Each row of a before or after table is a point. The points were changed in one or more steps. Then noise was added and the rows were shuffled. The steps act on how far a point lies along the listed directions, d1 being the first. What was done? A step turns or swaps two directions, mirrors them in a line or flattens them onto one, adds a multiple of one to another, or multiplies one. Angles are multiples of 10 degrees, from the lower direction toward the higher: turns from -170 to 170, lines from 10 to 170 but not 90. Use the fewest steps. Two steps may share a direction if one is a turn and the other turns, adds or multiplies; they go together, in the order done. Otherwise the lowest direction goes first.

Directions:
(1): [-6.2  0.5 -1.8]
(2): [ 1.0 -4.2 -4.8]
(3): [ 1.5  4.9 -4.0]
Before (8 x 3):
[[ 3.2 -1.6  0.3]
 [-4.5 -4.1 -1.0]
 [-3.4  2.3  3.2]
 [-3.9  1.4 -1.8]
 [ 2.4  1.8 -1.8]
 [ 3.4  0.7 -1.7]
 [ 3.4  2.2 -0.6]
 [-0.8 -1.4 -5.1]]
After:
[[  2.5   8.1  -3.0]
 [ -0.6   1.0  -6.2]
 [ -1.3 -11.6   3.0]
 [  1.3  -0.8   3.7]
 [  4.6   1.3  -5.8]
 [  3.1   7.7  -4.4]
 [ -5.3  -2.1   0.8]
 [  3.4   5.8  -2.2]]
Steps: turn d1 and d2 by 60 degrees; multiply d3 by 3

Directions:
(1): [-8.2 -3.6  1.7 -0.9 -1.5  0.2 -3.1 -4.1]
(2): [ 4.3 -1.4 -0.6  1.3  1.2  2.4  1.0 -9.0]
(3): [-1.0  0.9 -2.6 -3.8  1.3  9.2 -0.6  1.5]
(4): [ 2.9 -0.8  8.8 -2.5 -3.7  2.3  0.0  0.6]
(5): [-2.2  4.5  0.6 -6.5  1.0 -2.5  5.6 -2.6]
Before:
[[ -4.3  -5.0   3.8   1.4  -6.4   2.6  -5.9   1.6]
 [  0.1   5.0   1.6   1.1  -0.5  -4.0   0.1   3.7]
 [ -5.8   1.9  -3.1   3.5   1.7 -10.4   1.0   7.0]
 [  1.4  -2.9  -1.1   6.8   0.4  -1.4  -3.0   5.5]
 [ -3.3   0.3  -0.6  -0.4   1.1  -2.3  -1.9  -0.6]
 [  4.1   8.7  -6.0  -2.4   1.4  -9.8   5.1   7.0]
 [ -0.4  -4.8   0.4   2.2   0.1   3.6   0.2  -3.9]
 [ -2.2   6.1  -7.1  -1.4   3.3  -4.7   3.8   9.5]]
After, 8 rows:
[[  3.6  -1.2   0.8   3.1  -3.9  -1.3  -1.0   0.6]
 [ -4.3   0.2   1.4   4.0  -0.2 -10.7   0.6   4.8]
 [ -1.8  -0.4   0.4   0.6   0.6  -1.8  -2.5  -0.2]
 [  5.2   2.0  -0.5   2.8   1.5  -3.5   2.8   5.5]
 [ -1.0   0.4   0.0   2.7   0.3  -9.9   2.6  -3.0]
 [ -2.9   3.1  -0.6  -2.0  -1.8  -9.6   0.9   1.2]
 [  0.6  -2.0  -1.1   0.1   1.1   5.3   1.4   1.0]
 [ -1.4   3.7   2.2   1.4  -1.0  -4.7  -0.7   1.5]]
Steps: turn d1 and d5 by -60 degrees; multiply d5 by 0.4; swap d2 and d3; multiply d4 by 0.4
